Each row is a point. Each copy is the shape, with its points in the same order, turned, moved and blurred by noise. Is it also mirrored, or only turned?
(in the rows, 128 means zero)

Shape (6 x 2)
[[ 47 148]
 [107 143]
 [145 161]
 [156 125]
 [155 125]
 [158 173]]
Copy 1 (6 x 2)
[[133  46]
 [150 104]
 [180 131]
 [152 156]
 [153 155]
 [198 140]]
Copy 1 is: mirrored
Copy 2 (6 x 2)
[[100 210]
 [121 156]
 [163 127]
 [139 111]
 [144 103]
 [175 127]]
Copy 2 is: only turned

Shape (7 x 4)
[[151 118 142 112]
 [119  91  59 123]
 [133 112 135 126]
 [152 200  94 167]
 [153  92 172 190]
 [ 78 107 135 140]
 [139 132 179 155]]
Copy 1 (7 x 4)
[[138 119 135 147]
 [110  73  58 140]
 [118 112 130 148]
 [110 191  65 193]
 [ 96 100 167 198]
 [ 63 107 122 126]
 [100 139 168 171]]
Copy 1 is: only turned
Copy 2 (7 x 4)
[[150 143 160 120]
 [ 64 112 147 130]
 [136 140 143 135]
 [ 94 231 126 106]
 [164 163 132 202]
 [133 120  87 137]
 [179 174 126 150]]
Copy 2 is: mirrored
Copy 3 (7 x 4)
[[144 111 138 134]
 [101 121 202  83]
 [127 121 151 137]
 [148 211 125  89]
 [150 153 175 203]
 [ 72 132 154 151]
 [140 147 126 179]]
Copy 3 is: mirrored

Shape (14 x 8)
[[115 124 104 133  93 140 163 113]
 [210  61 158 118 170 150  81  99]
 [117 104 119  96  87 103 169 139]
 [121 135 165 100 105 129 182 163]
 [143  73  74 137 173 199 106 109]
 [175 156  97 174  85 148  81 128]
 [183  99 140  94 160 119  76  81]
 [102 145 145 159  90  98 163 132]
 [137 112  95 162  73 176  57 142]
 [127  50  90 171 126 186 122 117]
 [ 99 154 124 144  89 106 102 138]
 [138 146 177  84 120 125 129  85]
 [140  99 179 102  78 134 162 106]
 [136 114 217  73 135 107 144 109]]
Copy 1 (14 x 8)
[[100  96 101 116 144 151 108 104]
 [155 127 219 106 184  46 116 107]
 [ 86  89 124 120 124 144 133  67]
 [ 86 100 126  95  67 120 125  97]
 [131 126 168  67 219 133 135 162]
 [214  82 111 114 150 142  98 114]
 [161 171 185 125 177  82 124  80]
 [110  91 110 166  87 153 107 109]
 [194  79 153  82 162 178  88 112]
 [120  73 163  99 200 147 106 156]
 [153 109 131 143 109 181 114  91]
 [119 167 135 123 105 103  80  75]
 [ 85 109 148 115 108  95  72  74]
 [ 88 155 173 132  85  73 103  70]]
Copy 1 is: mirrored
Copy 2 (14 x 8)
[[108 135 127 131 146 135 127 161]
 [117 111 128 217  65 113  97  46]
 [108  85 128 108 161 116 113 140]
 [151  80 157 114 171 152 128 119]
 [119 163  61 183  82 166  77 109]
 [147 158 120 140  57 103 175 144]
 [129 128 147 192  80  81  72  78]
 [119 140 155  98 169 122 161 129]
 [116 149 107 105  31 141 144 134]
 [ 71 151  72 154  92 171 119 111]
 [137 154 150  80 115 104 136 129]
 [140 118 205 158 132 114  94 118]
 [ 95  77 183 146 138 139 124 123]
 [132  84 211 152 154 124  88  73]]
Copy 2 is: mirrored

Shape (14 x 9)
[[208  63  97 129  77  50 126  94 126]
 [148  77 166 104 166  92 194 116  87]
 [155 153 167 174 131  78 131 120 167]
 [122 179 159  93 148 126 169 149 171]
 [111 130 161 150 134  85 105 135  93]
 [121  91 102 118 109 143 109  86 150]
 [104  92  92 110 112  91 166 140  83]
 [206 134  91 130 166 125 166 166 113]
 [165  63 158  82 166 134 174 148 168]
 [105  84 176 185  92 148 155  71 139]
 [162 173  74  90 130  75 114 134 112]
 [103 175 101 139 110 100 137 135 140]
 [101  79  81 187 161 136 118 105  86]
 [169 123  97 145 162 139  94 162  90]]
Copy 1 (14 x 9)
[[167 194  89 169 117 116 112  39 151]
 [209 156 147 146 110  98  97 140  65]
 [ 83 151 140 178 138 113  98 145 127]
 [120  97 172 136 170  86 158 172 109]
 [104 133 148 147  99 162 108 121  74]
 [151  86 141 123 148 136  90  67 146]
 [191 105 120 166 111 147 148  96  82]
 [145 115  54 124 111  68 140 148 103]
 [201 152 125 103 189  98 106 158 111]
 [156 105 176 167 113 159  40 137 162]
 [106 116 106 141 121  88 181  71  89]
 [100  73 138 174 134 133 154 113 113]
 [148  65  86 152  97 165  51  90  80]
 [111 106  67  90  98 127 114 113  91]]
Copy 1 is: mirrored
Copy 2 (14 x 9)
[[202 153 112 180  92  69 156  51 142]
 [127 110 179 158 143  71 200 122 174]
 [196 123 124 146 200 109 112 123 142]
 [120 174 156 106 215 116 145 155 122]
 [146  87 113 131 155 145 143 111 177]
 [124 134 155 157 106 125 112  98  94]
 [121 155 148 149  90 128 167 129 180]
 [204 143 149  90 131  79 199 159 114]
 [117 134 157 137 143  24 166 150 107]
 [135  89 201 151 137  99  61 100 163]
 [171 180 105 129 136 157 199 103 112]
 [159 170 137 127 156 170 130 139 142]
 [160  69 162 159  57 154 136 155 142]
 [174  98 113  83 101 129 172 147 113]]
Copy 2 is: mirrored
Copy 3 (14 x 9)
[[114 204  81 185  40 116 173 128 168]
 [120 138 128 123 143  82 212 179 145]
 [117 196 113 153 144 166 110 167 114]
 [124 138 110  69 158 157 104 199 159]
 [153 139 154 171 140 108 110 164 127]
 [134 138 155 112  67 152 139 101 166]
 [112 132 135 128  81  50 132 147 160]
 [116 144  40 117 159  93 139 115 172]
 [ 98  93  88 101 122 159 201 166 154]
 [141 170 174  96  86 140 158 125  63]
 [138 171  91 142 115 102  90 145 229]
 [121 166 132 111 111 119  62 148 157]
 [111 127 171 145 122  85 133  58 129]
 [153 112  86 160 150 106 112  85 160]]
Copy 3 is: only turned
Copy 4 (14 x 9)
[[178 136 191  38  88  90 169 100 164]
 [168 158 179 112 183  95 131 122  97]
 [167 141 111 136 101 108 120  48 141]
 [127 133  58 125 152 117  91 102  89]
 [157 135 141 169  99  93 140 139 143]
 [ 68 130 166  91 103 128 131 120 141]
 [151 115 164 102 104 110 142 166  74]
 [186  60 137  81 172 148 131  99 139]
 [125 157 122  80 205 143 164 102 117]
 [105 196 190 147  93 152 111  79 105]
 [152  63 115  78  99  72 106 149 142]
 [131  93  99 123  70 106 105 117  95]
 [ 90  73 215 163 105 136 160 117 110]
 [154  52 143 141 138 146 149 139 166]]
Copy 4 is: only turned

Shape (17 x 12)
[[160 180  95 152 136 181  80 160 164 155 149 110]
 [ 80 114 149 136 103  92 211 146 125 119 120  90]
 [119 136 135 106 160 141  90 104 187  94 117 107]
 [ 76  96 193  98 153 149 188 141 147 122 162   7]
 [104  84 141 104 155 118 189 117 137 140 126 112]
 [156 177 149 126 124 154  87 106 140 169 143 145]
 [157 134  86 141  84 116 119 131 134 166 217 127]
 [111 105 100 110  94 100 140 189  84 143 142 145]
 [101 138 128 141 185 149  87 114 121 132 145 105]
 [146 120 156  92 144 129 133 120 123  95 123  61]
 [202 125  88 161 137 167  76 120 165 161 139 162]
 [143 129  50 143  67 100 131 120 112 194 138 113]
 [161 124  95 148 107 191 116  95 115 143 126 159]
 [ 99 111 108  91 117 115 166 150 103 166 137  90]
 [154 154  89 185 120 103  95 161  81 151 160 127]
 [162 128  89 140 117  82 151 162  94 190 135 138]
 [146 174 109 108 185 166 134 104 146  97 139 123]]
Copy 1 (17 x 12)
[[104 166 182 133  83 121  77 171 129  67 139 137]
 [131 139 149 178 166 105 184  94 106 179 113  93]
 [157 124 149 122 143 172 113 122 171  82 138 129]
 [164 119 156 191 167  76 108  77 196 164 100  49]
 [124 116  95 161 135 127 157 103 144 156 118  87]
 [ 97 114 152 159  92 144  83 124 119  77 132 180]
 [ 62 124 170 133  93 122  87 135  91 153 199 123]
 [ 94 103 158 134 113 111 165 177  95 190 123 137]
 [109  93 155 139 122 109 134 135 163  64 135 117]
 [127 109 147 114 168 126  98 103 151 129  85 107]
 [ 86 138 119 120  82 166  72 180  87  59 157 130]
 [ 31 134 179 138  84 165 138 139  74 157 139 106]
 [114 108 133 116  62 148 109 133  63  81 125 122]
 [ 88 114 154 151 107 117 151 124 142 182 101  98]
 [ 43 119 180 128 127  98 130 173  76 101 152 137]
 [ 28 136 128 149 111 121 145 157  85 157 124 136]
 [129 150 124  87 104 116 120 100 158  75 128 143]]
Copy 1 is: mirrored
Copy 2 (17 x 12)
[[157  88  78 161 117 147  50 108 150  84 113 115]
 [140 138 142 164 138  94 162  99  97 191 191 135]
 [ 97  98  83 141 104 141 126 179 161 123 138 125]
 [ 62 135  88 215 183  91 152 130  95 199 167  80]
 [101 153 147 147 146 145 159 123 101 169 141 116]
 [103  72 119 112 109 132  65 117 110  79 119 126]
 [183 123 154 165 153 112  86 126  82  48 131 119]
 [199 140 178 123 118 100 116 110 110 149 143  81]
 [116 124  92 127 142 135  68 171 129 150 117 130]
 [ 91 128 104 179  81 120 119 156  97 158 146  88]
 [141 145 107 124  91 171  64 111 143  42  96 134]
 [200 124 168 162 114  96 114 100  85  92  84 162]
 [151 133  87  93  96 144 101  99  84  85 101 135]
 [150 123 155 165 142 103 133 110  93 169 109  99]
 [200 138 147 144 103 107  26 124 103 110 136 139]
 [177 138 203 159 109 131  79  88  97 127 120 134]
 [125  85  78 145 106 199 100 160 102 137 135 119]]
Copy 2 is: mirrored
Copy 3 (17 x 12)
[[173 113 140 112 178 136 136 118  95  80  69  99]
 [ 93 140  97 121  74 159 189 121 138 132 189 144]
 [123 126 178 130 120 148  72 119 124  90 138  96]
 [131 144 123  81  35 203 126  79  68 159 176 159]
 [108  99 114 127  76 149 132 110 140 170 166 123]
 [159 130 127 112 169 111  93 107 156 102  89 135]
 [171 124  65 115 190  92 149 100 101 125 152  91]
 [122  97 102 108 110  60 199 134 123 126 160 122]
 [ 98 112 158 123 135 126 106  58 101 115 107 119]
 [137 156 129 120  52 130 105 100 110 116 135 107]
 [180 101 141 176 193 100 108 128 125 123  72  85]
 [137 154  94 106 181  91 196 134 143 161 132  59]
 [116 123 102 155 164  94 111 149 120 144  71 109]
 [121 117 107  73  91 113 173 115 121 159 151 111]
 [137 133 107 141 169  70 197  72 118  93 103 103]
 [157 111  94 126 135  82 207 102 165 145 123  93]
 [113  97 111 129 105 150  84 101 126  80  89  81]]
Copy 3 is: only turned

Shape (16 x 12)
[[113 100 133 119 117  85 115 134  80 100  90 151]
 [167 153 109 186 179 123 108 131 156 122 114  93]
 [159 172 124 214 192 131 145 125 104 138  85 124]
 [133 143 114 109 156 123 126 130 103 140 152 143]
 [145  73 213 122 146 170  80  68 146 143 155 130]
 [142 139 129 154  87 152 103  71 136 126 125  92]
 [152 158 139  64 100 110 119 141  89  80 139 170]
 [135 146 120 168 183 119 119 138 117 122  61 123]
 [174  95 132  84  95 160  94  92 130 159 151 133]
 [165 129 115 108 148  98 140  89 113 103 144 173]
 [149 131 143 112 108  81 123 135 123 127 149 173]
 [130 111 132 134 112 180 151 106 175 130 106  90]
 [117 140 117 136  95 115 136 164  87 110 142 162]
 [111  92 172  92 134 153  86  58 148 144 162 111]
 [152 159 142 122 114 145 125  80 170 170 113  99]
 [178 156 125 134 133 105 161 130 106 134 137  89]]
Copy 1 (16 x 12)
[[ 89  92 154 144 135 154 141 108 117 123 195 157]
 [160 143 104 112 133 129 131 151 122 167  99 197]
 [160 118 143 125 151  97 133 170  58 150  98 189]
 [164 133 140 150 120 146 153 113 121 106 141 129]
 [105 133  95 249 113 198 163 135 109 184 109 118]
 [ 80 144  89 158 129 110 157  98 130 159  89 141]
 [103  75 148 155  67 150 174 102 149  72 160 142]
 [136 119 154 130 148 123  99 144 100 154 130 204]
 [117 120 104 220 115 128 175  93 168 149 133 107]
 [133 122 139 168 127 142 195 151 137  86 148 155]
 [125  96 109 145 104 143 170 140 135 106 187 117]
 [109 112 105 162 177 146 112 112 157 155  69 125]
 [122  80 155 104 106 131 162 105 120 116 154 112]
 [ 96 167  92 216 116 198 150 107 124 146 121 106]
 [117 142  67 179 130 107 116 131 146 125  91 129]
 [165  97  92 139 146 117 154  96 118 104 120 168]]
Copy 1 is: only turned
Copy 2 (16 x 12)
[[171 188 104 101 115  97 163 131 130 134 110 145]
 [108  82 127 133 114 137 122  85 166  91 105 151]
 [110  79  58 127 151 160 128  89 147 103  75 159]
 [132 135 119 103 121 151 125 132 115 133 159 155]
 [ 57 202 165 139 144 154 176  59 107 109 173 125]
 [ 80 162 179 100 140 161 157 130 152  98  91 172]
 [151 180 122 124 122 142 160 202 151 156 166 130]
 [122 116  77 127 109 122 117  95 144 119  80 140]
 [ 92 164 198  95 112 174 184 123 116 148 150 132]
 [131 138 118  77 159 136 151 139 156 138 174 112]
 [181 159 148 117 145 143 152 137 134 132 153 117]
 [ 56 126 178 124 131 111 142 137  97 101  89 135]
 [174 147 125 132 150 130 151 169 121 143 122 176]
 [ 68 210 184 102 122 146 138  90 107 102 166 136]
 [ 80 142 178 109 122 181 120 125 128 100  97 113]
 [129  97 117 106 120 165 155 161 127  72 126 142]]
Copy 2 is: mirrored
Copy 3 (16 x 12)
[[ 90 150 124 127  92 151 131 167 114 146 117 172]
 [156 124 153 154 155 194 176  71 111  97 110 123]
 [206 137 142 118 114 206 176  78 118 147  94 122]
 [125 123 160 120 108 132 129 116 105 136 132 106]
 [152 171 114 145 191  47 191 135 152 116 110 127]
 [125 131 114 162 119 123 166  94 185  91 103 119]
 [ 95 123 171 102 108 133  73 184 152 130 127 127]
 [145 133 134 120 140 208 165  90 110 160 103 136]
 [108 111  99 146 145  70 126 144 132  84 110  91]
 [132  94 184 125 116 119 127 150 119 142 101 131]
 [134 125 151 156 119 127  94 155 113 129 139 155]
 [134  88  87 131 149 140 190 102 162  95 151 116]
 [119 144 145 129  78 163 108 158 124 117 159 129]
 [101 141 117 151 162  41 177 105 149 133 132 122]
 [147  99  96 164 151 117 140  69 172 122 118 109]
 [154 110 149 102 104 145 122  82 119  90 122 145]]
Copy 3 is: only turned
Copy 4 (16 x 12)
[[121 104 110 118 106 112 110 132  97 184  93 113]
 [125 171 155 111 126 113 136 153 214 138 131 141]
 [173 187 140 134 152 137 162 163 188 177 131 135]
 [141 103 128  92 111 129 146 136 125 139 164 128]
 [103 106 160  93  87  76 232 148 112  77  79 138]
 [130 155 133  75  90 117 162  76 159 116  80 155]
 [133  98  81  98  80  73 120 106  87 156 169 149]
 [123 163 127 151 136 128 138 148 175 173 122 111]
 [139  80 153  94 100  80 169  76 123  85 118 139]
 [136  87 141 114  90 112 151 130 124 176 150 182]
 [139  75 100  98 118  95 122 142 115 141 127 171]
 [ 91 168 161 113 136 130 151  85 131  88 105 158]
 [145 120  93  68 142 113 109 120  96 166 138 136]
 [ 90  95 149  81  67 123 199 123 117  79  94 140]
 [132 137 120 119 106 139 167  92 166  72 111 163]
 [180 158 145 108  96 124 110 133 140 121 142 163]]
Copy 4 is: only turned

Shape (18 x 12)
[[ 98 159  80 101 151 159 151  70  83 144 110 127]
 [118 121 128 153 125 140 151 118 165 124  96 187]
 [150  82 163 106 156 138 136  92  47  80 157 126]
 [155 105 107 181  79  72 126  84  86 157 132 153]
 [140 196 158 164 133  82  91  45 123  78  99 134]
 [197 105 134 110 119 114 141  65 120  64 112 120]
 [199 136 117 141 173 158 177 129 108  77 112 171]
 [180  92 188 147 106 138 115 154 104  85 101  98]
 [ 90 154 141 128 140 126 180 122 139 175 110 142]
 [119 132 124 112 130 137 171 139  95 134  98 129]
 [136  80  56 172 104 149 134 103 103 129 110 158]
 [104 144 122 126 100 170  85 110  88 144 156 142]
 [145 116  92  85 153 132 131 157 133 108 141 167]
 [131  24 114 145  93  83 134 126  95 108 123 115]
 [120 137 100 105 182 133 143  80 144 118 126  91]
 [ 92 141 134 158  93 149 131 155 124 104 126  81]
 [ 84 104 113 115 117 112 106  83 119  96 132 110]
 [112 116 164  94 118 131 149 105 126 101 167 162]]
Copy 1 (18 x 12)
[[174 169 126 156 163  90 150  88 122 166 157  94]
 [106 172 137 132 166 159 111 103 160  96 101 145]
 [120 181 135  85  63 102 148 118 164 152 191  87]
 [123 162 185 103 143 192 162 169 127 115 137  63]
 [186 195  64  69 150 170 144 177 128 133 143 134]
 [166 182 105  95  87 135 100 146 181 104 161  68]
 [101 162  79 111 125 153 111  58 189 123 160  84]
 [ 94 142 104 105  52 170 139 143 145  74 187 135]
 [116 139 141 119 179 113 116  87  96 107 127 133]
 [138 133 137 122 122 121 137  74 109 110 142 107]
 [117 178 178 173 126 178 141 124 165 137 123  83]
 [113 142 127 139 139 108 197 156 144 147 148 125]
 [110 103 125 124 121 119 121  90 200 147 116  97]
 [112 152 210 110  51 169 118 139 135 122 140  93]
 [159 136 104 144 138 106  79 124 117 171 145 108]
 [107 132 101 149  90 135 161 133  82 118 115 122]
 [156 161 145 125 102 109 133 162 125 152 124 133]
 [108 163 130  87 113  68 133 123 153 123 111 110]]
Copy 1 is: mirrored
Copy 2 (18 x 12)
[[106 188 140 186 150 159 116  86 109 118 120 178]
 [110 165 118 138 162 103 153 156 122  84 138  86]
 [103 178 157 119 170 138 130 112 123 243 142 127]
 [ 41 164 121 119  86 158 108 107 109 132 184  67]
 [128 172 161 153 136 227 143 118 133 129 101  30]
 [102 163 124 144 162 140 137  87 188 181 127  60]
 [145 191  74 157 171 126 197 118 147 171 161 102]
 [ 95 107 126 142 125 119 166 168 163 214 113  80]
 [120 127 104 147 159 142 110 153  82  83 141 142]
 [101 125 118 170 154 133 143 132 116 138 153 146]
 [ 41 197 118 141 111  99 162 104 126 113 147 116]
 [117 172 187 151  86 117 129 119  98 142 128 134]
 [132 144 136 114 157 106 180 105 159 127 175 146]
 [  7 126 133  85 141 109 143 115 140 166 151 102]
 [127 157 114 124 170 163 134  85 144 120  84 153]
 [ 96  94 139 151 114 121 175 127  85 142  85 113]
 [ 68 146 185 117 151 139 136  95 121 130 100 119]
 [133 143 166 117 174 103 118 113 107 148 146  98]]
Copy 2 is: only turned

Shape (17 x 12)
[[129 150 129  90  98 173 133 164  94 211 103 110]
 [149 145 125 164 165 145  63 100 168 113 180  80]
 [126 175 130  97 108 159 119 137 165 141  90 143]
 [114 164 161 101 144 121 100 178  81 162  99 159]
 [113 155 149 103  85  97 103 183 141 171  60 149]
 [125 104 107 153 144 151  96 124 208 155 211 151]
 [173 158 163 154 172 125 105  59 178 100 208 112]
 [145 143 192 137  59  99 107 129  84 165 109 116]
 [106 113 160 173 186 140 134  57 175 133 165 110]
 [115 181 104  78  69  89 145 138  88 159 118 143]
 [102 136 125 193 164 158  74  81 132 134 172 167]
 [194 100  87  99 138 114  88  67 123 167 121 165]
 [108 158 128  77 104  81 104 179  95 160  96 122]
 [118 124  84  97 119  96 127 165 124 171  82 114]
 [129  98 131 168 140 184 122 121 157  66 168 121]
 [141 118 193  81 123 118 121 142  82 159 134 154]
 [217 138 119 163 141 121 167 135 114 172 135 153]]
Copy 1 (17 x 12)
[[167 131 112  43  99 139 120 168 155 137 110 177]
 [ 62  85 159 119 165 144  95 148  98 149 177  96]
 [183  68 126  88 125 120 139 156  98 122 118 131]
 [168 129 132 106  52 101  93 128 136 131  93 131]
 [223 117 156  72 109  84 124 116 117 148  96 139]
 [121  78 161 140 209 205  77 131 131 135 122 108]
 [ 57  51 132 159 177 124  88 129 126 100 194  95]
 [161 159 150 101 121  60 125 129 151 127 166 180]
 [ 50  94 123 132 194 130  94 113  94  76 117 117]
 [213 136  88  84  95 127 143 100 145 125 162 130]
 [100 136 129 177 158 159  70 150  76 114 130 112]
 [135  87  57 154 160 123 104 120 129 205 129 160]
 [190 135 137  70  71 107 127  91 138 158 127 127]
 [175 130 109  55 124 124 136 102 131 176  98 117]
 [ 76 107 160 158 175 158 167 169 117 114 121  91]
 [141 116 136 131  85 103 117 110 180 122 111 173]
 [137 118  75 121 170  90  90 173 197 145 122 101]]
Copy 1 is: only turned
Copy 2 (17 x 12)
[[ 73 180 105 162 132 145 157 117  72  85 171  81]
 [190 143 125 141  69 124 178 139 145 104 132 176]
 [110 148 112  82 168 148 144 134  82  90 154 126]
 [116 207  86 129 152 178 116 119 124  69 119  66]
 [117 159  65 115 191 169 117 162  88 109 133  56]
 [185 136 160 123  36 136 114 156  68 111 120 153]
 [185 131  93 113  53 147 158  93 145 104  97 209]
 [ 71 148  30 157 121 163 149 135 126 118 108  94]
 [185 137 103  91  58  71 146  85 128 124 113 136]
 [ 82 134  79 130 163 206  94 102 125 104 173  69]
 [157 143 149  80  39 133 157 130 157  98 100 101]
 [126 181 140  99  94 213 157 112 112 182 124 135]
 [119 185  78 159 174 191 104 127 123 103 159  70]
 [137 170 123 145 174 173 121 129 108 145 165  66]
 [133 126 173 125 101  77 117 136 144  98  90 161]
 [ 77 206  74 127 119 165 100  94 106 100 103 109]
 [140 136 138 165 124 193 163  69  72 123  73 121]]
Copy 2 is: mirrored
Copy 3 (17 x 12)
[[179 111 111  74 136 152 147 182 155  64 134 126]
 [102  88 141 110 146  93 137  77 129 171 165  68]
 [112 147 166  84 116 160 157 179 123 115 155 112]
 [145 148 148  62 133 165  96 131 131  81  94 152]
 [136 175 181  94 117 184 156 156 159  73  97 124]
 [147 136 174 143 137  55 144  86 117 112 203  81]
 [ 57  94 122 123 152  97 131  62  59 136 182  54]
 [ 89 120 114 119 143 175 120 146 165  50  87  88]
 [119  70 139 159  97  82 131  94  62 133 144  77]
 [128 158 132 118 197 171 147 191 127  83 101 142]
 [109  98 161 116 125  40  81 119 107 137 131  90]
 [ 80 151 100  91 151  52 187 121 118  91 122 147]
 [144 151 153 100 161 190 138 143 158  98  95 165]
 [166 164 131 118 142 152 181 146 151 124  96 150]
 [112 122 114 164  92  97  92 120 129 162 202  92]
 [114 131 112 101 126 158 105 110 123  37 125 158]
 [141 184  58  87 136 104 142 124  95  91 122  71]]
Copy 3 is: only turned
